Each row of a before or after table is a point. One or more steps were done to the points. Then noise was added and the rows were shuffled. The steps act on columns, c1 being the first. What was done? A step turns or swaps two columns, mirrors them in a line or flattens them onto one, adds a multiple of one to another, or multiplies or shifts one. Angles are multiples of 10 degrees, from the lower column toward the higher: turns from -170 to 170, lines from 10 to 170 but not 90. Use the fewest steps. Two steps may share a column if one is a turn and the other turns, adds or multiplies; they go together, in the order done. Otherwise the lowest column goes first.
(in the rows, 128 means zero)

Before:
[[102  88 193]
 [179  89 102]
 [171  78  88]
 [164  88 134]
 [108 119 153]
 [181 108  84]
 [130 119 181]
 [101  96 161]]
After:
[[218 104  89]
 [141 163  96]
 [213  90  77]
 [168 179 114]
 [202 135  86]
 [223  84 110]
 [148 152 119]
 [143 195  87]]
Steps: shift c1 by 40; swap c2 and c3

Before, 8 rows:
[[147 159 120 170 143  92 135 114  97]
 [178 148 193  85 112 187 160 189 114]
 [157 173 150  90  79 174 153 124 115]
 [123 132 131  82 165 135  75 147  46]
 [197 167 174  54 140 167 137 143 136]
 [113 105 153 157 135  54 133  90 102]
 [105 108  99  84 177 161 147 141  57]
 [119 162 128 130 128  32 132 131 109]]
After, 8 rows:
[[ 94 119 155 145 140 155  86 148 112]
 [ 61 100 111 139  76 100 175 104 104]
 [ 50 131 137  66  96 109 164 131  88]
 [116 192 147 154 176  44 173 107 106]
 [119 127 163 134 114 171 127 213 114]
 [102 168 169 125 188  96 199 101 142]
 [112 149 103 141 108 200 100 173 110]
 [146 151 176 146 168 112 170  84  87]]
Steps: turn c5 and c9 by 40 degrees; turn c1 and c5 by 110 degrees; swap c2 and c3; turn c4 and c7 by -80 degrees; mirror c6 and c8 in the line at 120 degrees

Before, 9 rows:
[[ 94  61 160 173  85 170 136 171  76 178 147 136  69 157]
 [135 148 106 179 133 122 124  92  76 137 160 176 156  98]
 [ 98 113 175 141 100 134  95 109 119 168 107 124 165  63]
 [139 103 164 152 126 177 184  91 167 113 120  75 164 146]
 [173 143 127 115 100 190 183 156 114  99  70 114 159 149]
 [ 80 151 113 129 182 126 147 147  83 158 105 144  99  98]
 [159  93 131 157 139 144  77 153 114 109  98  97 112 159]
 [ 90 110 180 160 138 102 113  85 176 135 143 131 132 153]
 [146 123 138 145  87 155 180 114  93 181 154 141  88 134]]
After:
[[136 149  57 180 131 121 125  90  72 141 109 178  85 119]
 [ 98  50 191 172  85 169 137 153  92 121 204 141 188 116]
 [150 115 135 146  88 157 178  99  83 138 166 139 163 107]
 [171 124 163 115 100 192 182 162  87 113  80 115 114 162]
 [161  85 153 158 139 143  77 152  99 120 110  99 155 143]
 [138  91 216 153 130 173 184 101 158 136 191  75 113 166]
 [ 98 114 253 142 102 134  95  97 133 138 203 122  60 103]
 [ 79 151 107 127 185 123 146 133 104 128  79 142 131  85]
 [ 90 117 237 164 140 104 111  91 189 143 233 131 141 151]]
Steps: add -0.5 times c1 to c9; add -0.3 times c6 to c2; multiply c3 by 3; turn c3 and c11 by 40 degrees; flatten c8 and c10 onto the line at 160 degrees; mirror c13 and c14 in the line at 70 degrees
